Rows are points. Each table stands for the endless flat space through its points: a line for two points, a plane for three, and so on. Write the one point that lies in both, or say that there is none.
In the rows, zero is written as 128.

First, 2 rows:
[[164 134 139]
 [152 122 133]]
Second:
[[152 124 141]
 [168 132 117]]
They share: [156 126 135]

First, 2 rows:
[[129 135 123 112  89 119]
 [114 123 138 112 104 137]]
Second:
[[ 96 122 115 111 103 123]
 [132 120 157 119 113 165]
 [123 133 127 112 102 126]]
They share: no point

First:
[[137 138 113 107 100 130 155 149]
 [139 131 114 113 109 138 148 140]
 [131 110  89 131 101 127 162 169]]
Second, 4 rows:
[[153 138 108 139 102 125 159 120]
 [138 130 141 131 127 149 166 144]
 [138 126 131 133 126 134 163 133]
 [132 124 145 133 137 141 168 140]]
They share: no point

First:
[[149 131 113 150 128 110 142 103 132 119 136]
 [149 123 118 145 119  96 143  95 158 126 125]
 [145  88 128 123 143  87 158 111 172 116 163]
 [141 123 166 133 131 124 159 103 142  74 137]
 [150 102 104 138 146  94 147 116 146 128 166]]
Second:
[[137 153 156 174 122 129 147  91 116  95 106]
 [127 157 154 164 108 141 145  89 112  95 114]
 [164 113 119 140 160  92 161 113 142  99 133]
 [165 121 110 126 152  98 164 103 143 109 147]]
They share: [141 137 132 142 126 123 153  99 126  99 132]

First, 4 rows:
[[120 130 160 119 113 113 122 139 109 138 163 102 152 133]
 [120 120 140 129 133 128 107 104  74  98 143  72 122 103]
 [137 105 146 123 140 145 135 127  94  89 122 110 111  99]
 [115 125 114 101 174 124 158 120 105  87 108 120  95 105]]
Second (5 x 14):
[[140 101 151 114 158  98 159 111  49 142 133 103 125 108]
 [109 128 139  99 150 128 158 155 112  90 127  82  77 173]
 [126 120 133 117 143 117 177 155  91 110 108  93 108 143]
 [137 130 147 135 146 146 104  93 116 104 151 138 151  91]
 [116 122 152  98 160 126 133 120  97 102 152  93  86 154]]
They share: no point

First (6 x 18):
[[123 150 113 123 101 131  78 126 127 156 129 144 105 112 142 168  99 151]
 [109 139 140  96 119  96  95  99 129 180 136 128 127 123 124 157  93 131]
 [ 72 193 155 120  80 102 100  85 145 128 131 127 102 110 180 159  59 112]
 [111 131 134  82 125  84 114  91 121 170 139 134 121 112 141 146  78 128]
 [118 158 121 131  84 128  94 119 139 146 122 125 102 115 150 156  95 148]
 [115 194 166  95 102  90  66  92 164 132  94 129  76 178 147 162 100 111]]
Second (5 x 18):
[[ 84 176 113  87 120 125 109  97 123 140 117 143  90 110 148 145  51 106]
 [ 96 153  90  94 103 110 107 119 110 144 124 120  74 130 137 111  64 113]
 [163 139 154 118  94  90  98  76 152 154  94 129 113 148 143 160 134 150]
 [146 149 161 108 113 105  97  93 164 159 112 133 126 126 144 178 118 158]
 [145 138 150 117  85 106 110  80 139 163  91 127 113 140 139 167 111 134]]
They share: [129 144 129 105 103 105 102 108 139 156 117 122 103 132 138 146  99 141]

First, 2 rows:
[[146 124 171 151 101 118 136  87 146 163 128 112 108 116 102 115 103 145
  108 121 149 109 117 101]
 [139 127 164 153 104 111 144  94 151 158 123 120 114 109 109 121 105 143
  110 120 148 117 117 105]]
Second (7 x 24):
[[ 99 121 136 133  90 126 179 117 143 155 136 128 130  91 124 128 109 212
   91 116 102 175 141 104]
 [134 101 110 165 141  97 130  67 156 162 164 118 102  73  91 129  85 128
  115  89 117 124 121  97]
 [111 132 155 169 103 124 139  96 149 144 117 115 106  81 124 138 119 147
  120 131 141 158 137 122]
 [ 98 115 120 193 147 107 157  40 141 139 160  86  90  63 166 133 117 173
  146  77 122 157 165 159]
 [153 133 156 153 120  86 142  58 160 166 126 126 110 109 107  98  89 105
  142 108 157  98 105 124]
 [126 115 119 159 111 102 160 104 175 160 163 134 100  85  94 141  76 180
   92  91 111 142 111  98]
 [174 125 143 148 129  65 150  52 177 176 146 139 106 119  88  90  62 103
  137  84 154  70  82 114]]
They share: no point

First, 7 rows:
[[120 136 129 147 122  96 115 178 102  79 105 106 128 129 108  80 143 126
  135 167 136 133 152 121]
 [ 98 189 117 180 105  74 119 144 105 120 121  69 105 150 117  81 169 108
  101 162 116 132 175 143]
 [121 140 104 158 104 125 118 176 148 129 144  94 155 129 104  94 117 115
  122 160 173 175 136 107]
 [100 165 122 168 105  81 120 150 106 113 110  71  95 139 128  92 157 134
  110 174 107 129 155 146]
 [129 162  97 147 144 111 118 156 151 124  91 153 188 120  85  94 120 140
  115 130 197 146 159 101]
 [109 192  88 151 125  96 134 139 140 132 112  95 153 131  96 100 131 160
   95 175 168 159 155 140]
 [ 95 197  88 150 139  82 145 128 134 123 104 102 140 142  88 108 122 168
   92 183 174 157 162 118]]
Second:
[[109 151 137 155 147 108  80 165 120 166 132  82 129 159 105 144 166 139
  109 156 159 133 135 120]
 [114 162  99 161 112 113 125 150 144 124 103 110 152 116 112  92 126 151
  114 162 151 155 151 130]
 [128 156  87 149 102 103 139 156 152 112  97 118 154 106 114  76 110 143
  112 150 159 151 143 134]]
They share: [118 157 104 155 117 108 119 156 141 130 108 106 147 123 111  99 130 145
 112 156 156 148 144 129]

First, 2 rows:
[[151 135 116 126 135 153 137 158  88 133 117 110 136 108 169  93 151 152
   91 109 156 171 108 155]
 [137 123 114 136 119 139 137 152 102 117 121 122 132 114 157 101 139 150
  105 119 142 155 110 149]]
Second (5 x 24):
[[135 115 109 132  91 123 135 128 102 108 157 109 121 127 125 107 122 122
  123 106 176 148 123 158]
 [ 81 123 102 161 120 139 124 139 110 143 114 130 160  68 190 119 158 160
   59 155 109 145 106 150]
 [105 136 112 135  94 144 126 164  84  99  94 148 109  91 179  83 134 158
   96 133  89 127 108 134]
 [139 121 142 117 127 148 152 171 118  97  83 150 101 129 138  70 127 153
  133 129  86 152 109 135]
 [125 119 110 145 107 130 126 131 108 123 151 116 141 109 140 120 141 137
   99 121 162 150 121 165]]
They share: no point

First, 6 rows:
[[ 98 122  76 118 152 119 119 179 141  99 132 109 152 123 177 103 120 101
  158 136  95  98 153 152]
 [137 115 131 109  75  70 115  97  64 100 148 144 141 140 107 148 166 107
  132 174 133 150  97  72]
 [134 152 114  84 110  41 141 127  91 115 130 163 106  97 123 141 136 103
  134 164 115 164 119  78]
 [105 114 124 157  59 124  76  95  74 106 156 119 169 149 140 143 169 127
  123 144 131  95  75 113]
 [ 79 178 111 103 129  73 120 123 109 123 141 136 124  99 143 144 137  84
  107 151 101 126 120 124]
 [108 120  70  96 151 103 130 160 125  95 120 124 157 134 158 109 132  98
  158 157 104 121 151 135]]
Second, 7 rows:
[[ 79 101 138 123 109  89 120 188 121 112 134 143 157 127 152 101 114 113
  161 177 115  99 147 100]
 [149 163 120 177  83 100  98 145 126  91 108  94 153 138 110  91 154  84
  148 156  89  79  60  85]
 [ 92  90 112  76 123  84 124 152  88  95 162 144 139 135 166 131 107 122
  154 148 119 153 186 140]
 [112 133 104 129  82  95  94 161 129  95 149  96 127 112 154 129 145 106
  182 147 103 104 120 103]
 [ 64  68 111  99 148 107 126 182 106 112 161 176 160 124 164 113 141  98
  149 138 151 117 153 112]
 [150 125 126 118 133  87 159 138  84  90 152 135 178 127 131 143 113 124
  135 165 109 172 120 141]
 [ 98  77 124  78 156  90 141 142  63  99 143 178 167 169 144 101 100 111
  110 148 128 151 182 142]]
They share: no point

First (5 x 24):
[[165 155 115 151  89  99 129 133 124 137 144 147  89  79 173 122 164 102
  152 147 148 155 121 107]
 [114 146 112 166 119 126  96 148 139 179  96 135 104 136 131  95 134  99
  125 171 145  98 136 128]
 [148 118 106 152  87 118 108 168 105 161 128 145  88  88 155 141 176 113
  161 167 159 146 116 106]
 [134 174 130 158 120 100 113 137 142 141  99 137 127 133 158  98 113 113
  121 136 135 138 150 111]
 [101 131 101 162 119 127  78 179 108 167  77 136 116 162 121 118 126 129
  129 160 151 116 137 100]]
Second:
[[146 157 103 176 107 128  83 168 141 139  96 139 127 111 152 127 148 137
  119 141 152 130 147 112]
 [126 147 123 141 102  88 118 133 111 144 111 134  97 136 152 102 133  97
  154 156 147 145 117 102]]
They share: no point

First (4 x 24):
[[117 104 102  81 118 128 135 154 198 114  98 163 149 143 149  90 156 158
  110 138 121 138 102 114]
 [129 110  84 137 118 100 149 100 150 118 100 135 179 123 131  78 126 144
   96 122 115 128 100 110]
 [154 147 112 112  88 102 144 107 113  83 105 133 157  98  89  90  95 135
  128 145 105 124 130  86]
 [134 118  89 154 112  96 155  84 127 119 102 123 186 114 122  84 112 140
   99 115 104 121  99 108]]
Second:
[[102 144 118  73  94 117 156 124 133 131 110 156 169 128  92 103 130 151
  123 136 140 122 114 123]
 [147 102  96 119 113 119 114 151 171  99 104 128 135 123 142 104 119 128
  126 126  87 119  79  91]
 [142 134 136 115  96 123 172 100 155  89  88 152 173 116 138  87 136 179
  107 140  86 146 146 105]
 [129 141 147 100  80 108 168 101 156  98  89 142 175 115 115  96 136 170
  112 138 104 141 139 114]]
They share: [131 124 113 103 103 120 143 129 154 107 102 144 156 123 125  99 127 149
 120 133 104 127 108 105]

First, 6 rows:
[[123 121 135 133 105 149 134  87 125 129 181 131 112 137 130 114 108 126
  114  90  95 155 123 135]
 [179  87 148 200 165  92 160 117 121  94 135 184 127 171 133 117 121 149
  114 155 163 127  98 111]
 [148 111 151 158 148 119 123 128 109 115 163 148 125 161 120 142 130 152
  105 144 143 142  90 140]
 [145 114 130 154 139 109 144 120 113 103 165 142 123 126  99 114 117 156
  116 133 140 156 111 118]
 [128 114 125 136 136 142 131  89  99 116 127 138 137 148 136 109  82 115
   81  94  92 157  87 151]
 [163  90 108 153 159 126 161  90  98 111  96 161 160 148 126  99  67 108
   90  91  82 178  80 157]]
Second:
[[156 109 137 144 168 135 138  99  85 101 166 128 120 152 122  96 109 154
   79 134 135 174  95 135]
 [113 109 157 169 129 100 119 103 145 133 143 160 152 143 120 115 104 139
  104 129 135 141 121 129]
 [157  96 103 150 147 136 145 107 102 120 153 107  80 141  99 127 121 162
  114 115 112 146  76 138]
 [143 103 146 159 141 114 165 112  70  74 169 151 135 163 131  86 123 144
   71 124 100 188  65 130]
 [140 103 133 158 140 119 142 107 107 111 154 138 120 148 116 112 115 148
   99 122 117 156  89 133]]
They share: [146 108 135 155 140 123 140 107 112 112 150 149 128 148 123 118 108 137
 105 120 122 151 100 134]

First, 6 rows:
[[104 164 159  87 139 116  73 117 118  83 117 145 111 102 175 140 147  70
  114 110 116 109 122 123]
 [ 93 174 151 103 138 120  72 116 130 104 106 140  96 131 183 118 132  99
  119 121 142 105 131 131]
 [108 158 137 117 143 120  99 113 126 109 111 127  99 138 167 116 111 110
  130  84 142 123 140 153]
 [119 163 186 120 114 154  70  86 114 114  81 166 111 145 155 102 140 127
   78 159 148 148 124 163]
 [154 137 180 114 105 140  94  85 100  90  92 154 125  90 127 114 165 108
   62 137 105 184 107 154]
 [150 158 183  99  83 143  82  98  97  91 100 139 124  75 151  91 183 113
   67 173 103 181  92 152]]
Second, 5 rows:
[[124 146 163 100 117 137  85 122 105 105 115 118  95 113 150 103 127 120
  115 104 146 143 113 152]
 [114 171 161 114 124 132 118 152 106  91 114 109 109 126 163 138 126 116
  121  96 167 162 142 146]
 [117 174 176 110 121 130 111 132 109 114 120 117 114 133 149 113 136 129
  125  74 147 184 103 122]
 [149 146  99 164 113 138 122  65 126 117  84 161 128 131 148 100 111 130
   66  91 107 136 115 150]
 [135 147 154 120 140 113  96 102 110  96 103 140 100 118 138 108 135 109
   99 110 120 135 132 168]]
They share: no point

First (5 x 24):
[[ 88 106 146 136 129 145 149 150  86 118 141 111 142 133 110 131  85 139
  106 144  88 105 135 142]
 [125  86 116 136 113 175 124 102  88 114  96  71 136 121 118 149 115 144
  119 134  99 152 128 150]
 [ 89 132 154 152 119 113 122 116 114 162 128  95 174 153  98 137  67 132
  109 144 143 132 134 140]
 [136  88 124 144 123 171 123 112  96 110 109  79 132 121 114 143 117 147
  120 134  92 153 129 148]
 [156 109 165 181 151 127  89 126 141 135 156 107 149 159  83 131 108 160
  100 145 110 179 112 148]]
Second:
[[138 125 149 172 156 166 140 117  99 122 127 116 166 150  80 161 109 137
   93 123 118 135 112 127]
 [124 109 147 158 140 152 126 125 103 124 133 106 152 146  94 145 103 145
   99 137 106 141 118 141]]
They share: [117 101 146 151 132 145 119 129 105 125 136 101 145 144 101 137 100 149
 102 144 100 144 121 148]

First:
[[163 111 133 104 108  82 128 122 114 111 169 148 100 169 140 103 130 127
  114 169 128 105 133 130]
 [151 111  97 128 126 118 170 116 132 129 121 160 142 127 152 145 166 103
  108 127 164 141 169 154]]
Second:
[[154 118 104 110 138 112 165 135 119 130 165 171 118 154 159 116 139  98
  125 153 168 134 127 162]
 [153 122 101 106 137 111 167 132 118 122 166 168 119 160 160 114 131  91
  127 158 171 134 126 156]
 [154 123  99 104 129 104 163 121 117 106 161 160 123 166 155 114 122  87
  123 164 169 132 131 142]]
They share: no point

First (5 x 24):
[[133 163  92 150 125 118 128 159 130  79 104 107 112 148 112 135 138 136
  140 111 111 129 129 137]
 [136 132 137 149 125 154 128 161 125 135 132 119  82 141 126 131 137 119
  173 114 102 153 115 121]
 [147 159 128 134  83 130  58  95 152 111 156 104 106 120 123 201 129 179
  173  77 131 159  82 152]
 [149 151 120 121 123 121 104 146 105 134 131 118 106 104  96 130 161 123
  139 107  94 166  99 114]
 [129 170 103 165  91 130  89 113 172  61 121  93 109 157 141 198 110 184
  177  82 140 119 110 170]]
Second, 6 rows:
[[176 166 150 128 109 134  96 132 122 110 124 120 112 124 121 114 152 148
  151 102 153 152 100 162]
 [115 146  82 148  99 128 102 132 121  95 104  97 117 135 115 144 140 134
  146  69  91 152 122 147]
 [159 169 111 121 101 138  99 154 126  75 114 100 110 125 117 144 161 178
  170 111 137 148 116 153]
 [170 163 121 143 128 140 116 114 151  94 142 127 117 153  49 188 125 171
  143 150 123  86 126 129]
 [156 186  87 126 101 150 101 141 108  68  92 100 142 137  78 151 154 184
  146 116 129 119 137 161]
 [129 123 103 148  99 110 115 142 152 104 125 103  81 139 136 143 145 133
  159  79  88 161 103 144]]
They share: no point

First:
[[131 123 150 122  96 143 132 108 106 105 131  88 112 148 122  89 105 113
  161 125 138 155 127  81]
 [155 147  85 183 163 132  67 114 121 128  84  95  95 136 132 164 120 172
  114 143 179 151 160 100]
 [149 152 134 193 145  89  80 108  82 148 122 121 162 186 108  85 113 173
  148 124 147 173 114 144]
 [120 175 111 184 132 109  92 107 133 134  79 111 114 152 134 140 117 188
  109 141 161 127 138 108]
 [151 100 162 159 103 113 104 140  86 106 128  95 120 154  86  57  91 149
  150 112 159 159  94 110]
 [112 207 119 166 131 101 112  65 115 158 118 130 167 188 154 121 130 156
  148 144 116 148 151 124]
 [183 153 109 139  91  89  98 123 111 111 162 116 129 136 117  86  78 136
  146 141 143 114 176 133]]
Second:
[[137 120 128 154  92 109 119 130 128 122 122  96  96 145 129 130  83 148
  143 133 182 151 145 111]
 [149 143 124 154 119 123  98 117 107 113 116 102 117 141 117 101 108 147
  133 130 149 136 136 103]
 [147 140 123 159 117 129  99 120  98 112 117 111 121 130 119 100 118 143
  123 123 147 126 130 101]]
They share: [147 139 125 153 114 119 102 119 113 115 117  99 112 144 119 107 101 148
 137 132 156 141 139 105]

First (4 x 24):
[[102 108 145 125 108 128 134 123 132  84 115 126 156 103 131 132 111 163
  114 139 124  97 169 148]
 [117 118 134 119  99 140 127 128 125 101 129 133 141 114 145 142 118 159
  122 151 133 107 166 129]
 [143 147 142 106 103 139  96 124 138 127 165 135 157 156 162 144 108 143
  113 146 130 118 137 130]
 [ 95 104 150 124 115 118 136 119 136  74 109 125 166 100 121 125 104 165
  108 134 121  90 170 161]]
Second, 6 rows:
[[117 130 150 121  98 156 143 132 116  93 110 144 153 135 153 144 109 158
  100 147 148  89 164 147]
 [126 126 137 107 115 108 122 134 149  92 129 101 128 119 175 130 129 177
  145 156 112 108 168 166]
 [164 166 143 111  77 112  74  92 125 128 171  89 172  97 185 138 117 125
  115 104 114 158 100 100]
 [ 98 114 202 126 103 178 130 138 181 129 175 143 167 105 138 129 143 132
  117 139  90 118 173 146]
 [127 132 176 113  91 170 115 126 130 126 157 140 177 100 152 137 112 120
   92 117 127 129 139 107]
 [143 148 155 118  85 144  91 110 126 127 161 114 170 104 167 136 116 121
  104 114 119 143 120 103]]
They share: no point

First:
[[ 67 153 146 110  40 147 126 115 128  93 132 104 121 106  83 102 162  86
  137  79 163 160 132 107]
 [123 157  75 109 114  68 137  77 116 113 153  94  78 186 147 189 124 104
  157 146  86 128 147 137]
 [130 124 139 168 173  62 144  92  96  80 164  79  89 170 192 151 148 146
  156 121 113  77 120 136]
 [119 147  84 101  96 111 133  78  94 122 151 117  93 134 140 146 143  99
  146 141  96 127 159 103]
 [ 59 137 145  98  77 132 156 102 136 107  91  89  98 105 100 135 148 102
  160  64 175 122 128 117]
 [119 171 109 109  88 123 145  87 125  89 139  92  81 103 129 133 132 124
  142 118 127 119 121  86]
 [126 178 131 139 135 128 180 116 129  88 129  79  70  87 149 132 125 170
  137 101 146  76  82 103]]
Second, 6 rows:
[[103 125 137 131  95 132 119 110  92  91 137 112  72 131 137 146 178 117
  148  95 142 127 135  98]
 [100 130 151 142  81 122 151 122  93  92 163 102  99 128 123 119 170 130
  127  89 148 101 147 110]
 [108 142 140 118 112 118  94  98 121  81 131 145  71 135 162 162 164 108
  172 114 134 152 125  89]
 [116 118  99 148 128 153 148 110  74 124 120  59  49 127 114 133 197 107
  133  88 135  98 118 125]
 [121 146 131 140  80 135 149 122  71 115 140  88  78 122  95 110 187 165
  145 122 118 115 141 107]
 [101 125 129 118  82 117 140 114  79 110 142  83 100 100 129 112 146 146
  134  98 118 115 141 124]]
They share: no point

First (4 x 24):
[[105 155 134  91 127 103 108 136 131 100 146 126 137 105 118 156 133 136
  151 137 123 154 127 112]
 [121 174 131  74 146 106 125 135 142 118 153 118 140 109 141 145 144 136
  169 140 115 185 103 126]
 [ 99 124 134 109  97 106  88 130 124  75 133 145 135  89  89 165 112 128
  123 140 130 121 149  89]
 [136 166 104 113 122 130 148 132 158 125 154 132 169 101 137 112 129 129
  164 134  96 152 120 110]]
Second (5 x 24):
[[118 144 116 104 153 149 141 131 105 115 152 130 135 119  98 168 112 141
  135 161 112 108 130 135]
 [100 137 118  97 110  83 121 132 120 105 145 143 145  97 108 145 114 128
  136 133 101 163 116 118]
 [ 99 143 112  98 124 106 126 134 120 110 156 149 120 108 113 169 123 152
  138 147 114 148 103 114]
 [ 96 170 136  92 129 119  99 129 161  95 148 132 113  95 144 172 162 161
  155 143 148 146 108  77]
 [ 89 174 142  87 119 104  86 127 175  88 145 134 110  86 153 170 173 163
  159 135 153 161 101  63]]
They share: no point

First:
[[140 143 157 138  95 123 125 108 117 130 108 102 119 136 119 140 158 110
  117 136 145  92 121 147]
 [142 136 168 127  85 130 130 126 115 127  96  96 119 149 105 148 151 114
  122 147 161  94 115 153]
 [138 138 166 137  97 120 132 118 127 113  92 112 123 139 101 140 161 130
  132 149 153  98 103 165]
 [152 119 155 144 112 128 137  98 115  93  97 128 109 141 112 147 165 152
  133 160 154 123 109 156]]
Second, 4 rows:
[[155 110 149 135 104 139 130 101 108 110 100 113 109 148 124 166 153 124
  124 150 158 108 115 144]
 [171  94 177 106  93 128 127  90  93  86 119  89 121 184 107 165 174 125
  143 186 178 116 101 148]
 [151 127 144 134 106 114 144  77  95  96 123  97  87 154 105 121 160 135
  113 161 162 120 140 128]
 [141 141 121 145 105 121 126 121 114 113 111 146  92 130 110 150 143 120
  115 110 138 103 136 127]]
They share: no point

First, 3 rows:
[[129 139 104 136 135 163 147 101 102 142 110 139 139 114 132 140 138 117
  145 101 160 150 111 152]
 [153 139 112 120 127 111 167  93 110 126 134 171 139 174 160 160 134 113
  145 121 160 158 127 128]
 [163 127 114 128 145 126 168 107 120 142 136 147 147 161 171 133 141 132
  121 110 132 156 107 146]]
Second:
[[120 139 121 144 131 142 165 109  86 155 126 160 164 153 135 164 146 125
  145  86 164 166 126 160]
 [132 131 111 139 134 158 172  95  93 156 122 161 159 144 143 161 154 126
  154  97 154 164 122 161]
 [154 118 105 119 142 159 165  77 120 136 115 153 135 125 165 130 150 123
  148 116 129 150 119 158]
 [132 121 118 132 137 157 174  85  98 152 120 166 158 141 153 152 158 128
  154  95 140 163 132 172]]
They share: [142 136 108 131 136 144 156 101 108 139 121 147 141 137 147 142 138 120
 139 107 153 153 113 146]

First, 2 rows:
[[128 130 129 131 151 138 155 138 118 125 156 110 127 161 102 130 139 119
  142 130 118  94 159 133]
 [124 123 136 137 146 130 158 137 115 119 161 111 130 167 105 135 135 117
  135 133 124  86 165 134]]
Second:
[[131 102 115 105 160 108 139 151 133 103 131 120 150 161  91  95 160 119
  161 115 106  93 136 123]
 [156 102  95 101 199 140 184 169 127 126 149 140 119 177  91 113 158 106
  141 122 121  98 150 145]
 [105 134 131 137 122 108 105 115 113 121 127  96 164 137  99 115 132 121
  161 109 100  91 132 111]
 [135 114  95 122 175 131 160 151 112 141 140 128 137 165  91 128 140 100
  138 110 124  92 141 133]]
They share: no point

First:
[[ 89 151  80 150  68  84 109 143 139 110  86 154 111 150 142  89 114  89
  154  80 118 143 124 112]
 [103 177 126  81 104 150 111 106 111 110 141 116 165 151 124 116 131 136
   82 110  78 128 151 113]
 [109 143  86 181  64  96  92 171 132  82  78 167 132 161 156  81 113  96
  132 100 132 146 138 101]
 [104 164 125  85  94 147 104 111 100 109 131 120 153 145 128 119 132 139
   98 111  76 119 155 115]
 [139 128  70 137  75 107 163 149 132 110  86 197 136 124 125  89 124  81
  101 117 163 195 150 150]
 [128 122 131  91  96 141 115 118  69 103 100 137 134 123 102 110 112 141
  110 109  88 127 186 131]
 [119 129 120 181  97 112  79 152 118  77  69 134 122 171 121  87  88 120
  142  83 105 121 156  84]]
Second:
[[154 124  74 126  72  86 152 102 112  87  69 128 121 178 151 137 113 137
   95  79 139 152 166  80]
 [142 163  99 135  77 138 135 117 143 109 106 144 136 136 129 117  99 126
   85 114  83 144 145 128]
 [119 122 114 129 122 133 107 142 118  90  90 140 140 175 113  94 131 105
  132 106 129 143 158 104]
 [120 141 123 155 103 123 119 101 104 113 118 118 162 160 112 131 142 143
  121  68 139 143 125  83]
 [139  95 101 139 118 118 122 121 102  78  82 115 153 195 120 100 154 114
  153  98 131 159 150 106]]
They share: [127 144 110 134 101 135 119 128 128 102 101 141 140 155 119 108 117 118
 109 105 111 142 149 111]

First:
[[157 107 151 104 146  85 136 117 115 117  99 131 141 144 112 157 143 179
   91 163 126 112 126 151]
 [ 95 111 128 166  85 120 179 107  94 167 166  68 125 124 117 159 144 111
  108 146 171 169 163 201]
 [147 138 102 122 136  85 126 131  97 165 113 118 130 141 109 179 140 155
   78 158 179 144 144 152]
 [139 113  99 142 132 100 139 116 111 168 107 133 116 146  84 179 125 159
   95 160 180 125 147 143]
 [163 119 130 136 157 110 145 127 144 131  98 126 147 172 105 167 138 167
  128 156 137 121 137 141]
 [155 144 127 144 139 120 147 140 136 133 108 107 148 158 122 158 158 141
  126 145 136 144 149 155]
 [151 132 144 112 122  87 120 127  97 115  91 140 116 105 117 137 168 159
   72 146 113 122 126 144]]
Second:
[[169 150 127 117 121  87 114 126  91 131 109 100 102 154  93 122 113 127
  122 121 136 103 164 176]
 [126 105 152 163 140 148 152 114 150 144  87 169 147 119 113 185 182 143
  116 161 166 159 101 126]
 [134 156 150 147 109  87 107 123  92 152  79 122 118 146 112 124 119 142
  144  97 145 134 133 129]
 [137 128 125 156 126 112 142 115 121 134 103 150 121 132 119 153 156 155
  125 135 139 168 119 123]
 [144  98 128 117 141 147 159 137 126 140 103 116 138 108  80 168 183 130
  110 169 139 108 133 171]
 [175 169 108 148 122  66 110 134 101 127 125  93  92 157 114 121 122 142
   96 120 107 119 165 157]]
They share: [147 134 125 150 129 108 135 128 120 137 106 125 120 132 110 150 156 145
 110 139 130 138 133 141]

First, 3 rows:
[[148 130 127 123 118 120 113 139 119 169  98 120 141 112 157  90 174 136
  161 125 119 117 127 131]
 [124 102 157 109 150 132 125 127 105 155 108 138 137 122 119 118 146 116
  155 133 101 111 117 113]
 [132 126 147 110 132 117  88 142 150 134 123 143 164  93 128 127 159 163
  124 156 151 146 168 119]]
Second, 6 rows:
[[106 136 139  96 145  90 120 152 130 144  94 117 119 111 151  99 132 101
  106 118 111  94 144 102]
 [137  84 147 119 137 161 106 138 131 144 135 151 184  93 124 143 181 185
  168 154 123 155 123 120]
 [135 119 154 122 125  96 112 127 119 146 111 150 152  99 130 104 144 124
  118 161 131 134 152 126]
 [ 99 104 156 104 150 131 101 145 126 145 132 125 133 128 151 135 161 152
  160 109 113 120 102  97]
 [174 141 125 137 125 100 130 142 124 162 100 168 201  57 109  89 151 119
  118 168 114 125 210 139]
 [139 116 137 117 124 115 126 152 150 127  80 147 150  78 142 105 163 123
   97 152 109 124 169 118]]
They share: no point

First:
[[143  80 112 115 112  64 164  79 172 102 104 148 142 159 145 162 168 111
  149 185  85  83 177 121]
 [113 141  82 122 120 116 130 101 103 136 129 126 115 104 163 131 170  50
   69 143 113 133 115 135]
 [168 127  85  88 108 111 160  90 140 120 140 105 129 126 152 143 167  88
  127 151 131 145 150 133]
 [121 127  77 126 126  95 141  86 118 138 112 135 119 121 153 131 185  55
   81 162  95 121 130 132]
 [120 117 136 102  94 102 139 131 141  82 137 128 153 131 154 151 132 121
  131 146 121  87 141 128]
 [154  88  80 119 125  77 160  58 154 131 110 137 117 137 156 163 181  74
  127 174  91 124 167 126]]
Second, 4 rows:
[[146 117 112 106 114 110 142  98 155  86 140 115 134 137 164 146 158  86
  137 173 109 111 128 138]
 [134 108 108  75  73  96 142 124 146 123  99 119 162 134 166 129 158 128
  124 153  96 101 147 145]
 [132 108 108  71  61 100 138 125 150 124  89 121 168 140 173 122 169 130
  128 159  85  98 143 155]
 [147 119 116 101  89 111 134  95 158 100 119 122 146 145 169 128 173  97
  144 177  93 108 129 151]]
They share: no point

First:
[[119 135 143 151 129 135 111 114  98 113  95  92 161 138 140 132 118 139
  115 135 102 113 125 157]
 [153 142 166 145 112 122  86 118  83 104 101 128 130 161 154 117 104 120
  120 152 130 130 128 152]
 [165 136 165 155 106 112  90 126  90 103 107 142 125 163 163 119 104 123
  133 157 137 140 121 162]
 [146 159 159 121 132 136  85 112  78 112  92 118 138 165 144 134 114 132
   96 132 110 121 151 121]]
Second, 3 rows:
[[129 150 142 165 136 138 104 128 123 114  91 118 162 151 146 147 126 168
  126 124  92 140 126 162]
 [123 126 145 144 127 114 143 119 111 132 112 106 159 166 137 159 108 156
  129 154 104 137 111 171]
 [113 148 148 163 136 136 118 124 131 124  95 112 168 165 134 155 116 176
  130 136  88 150 114 176]]
They share: [141 136 138 153 130 124 116 126 107 116 101 116 154 147 152 147 124 152
 124 132 104 128 128 154]
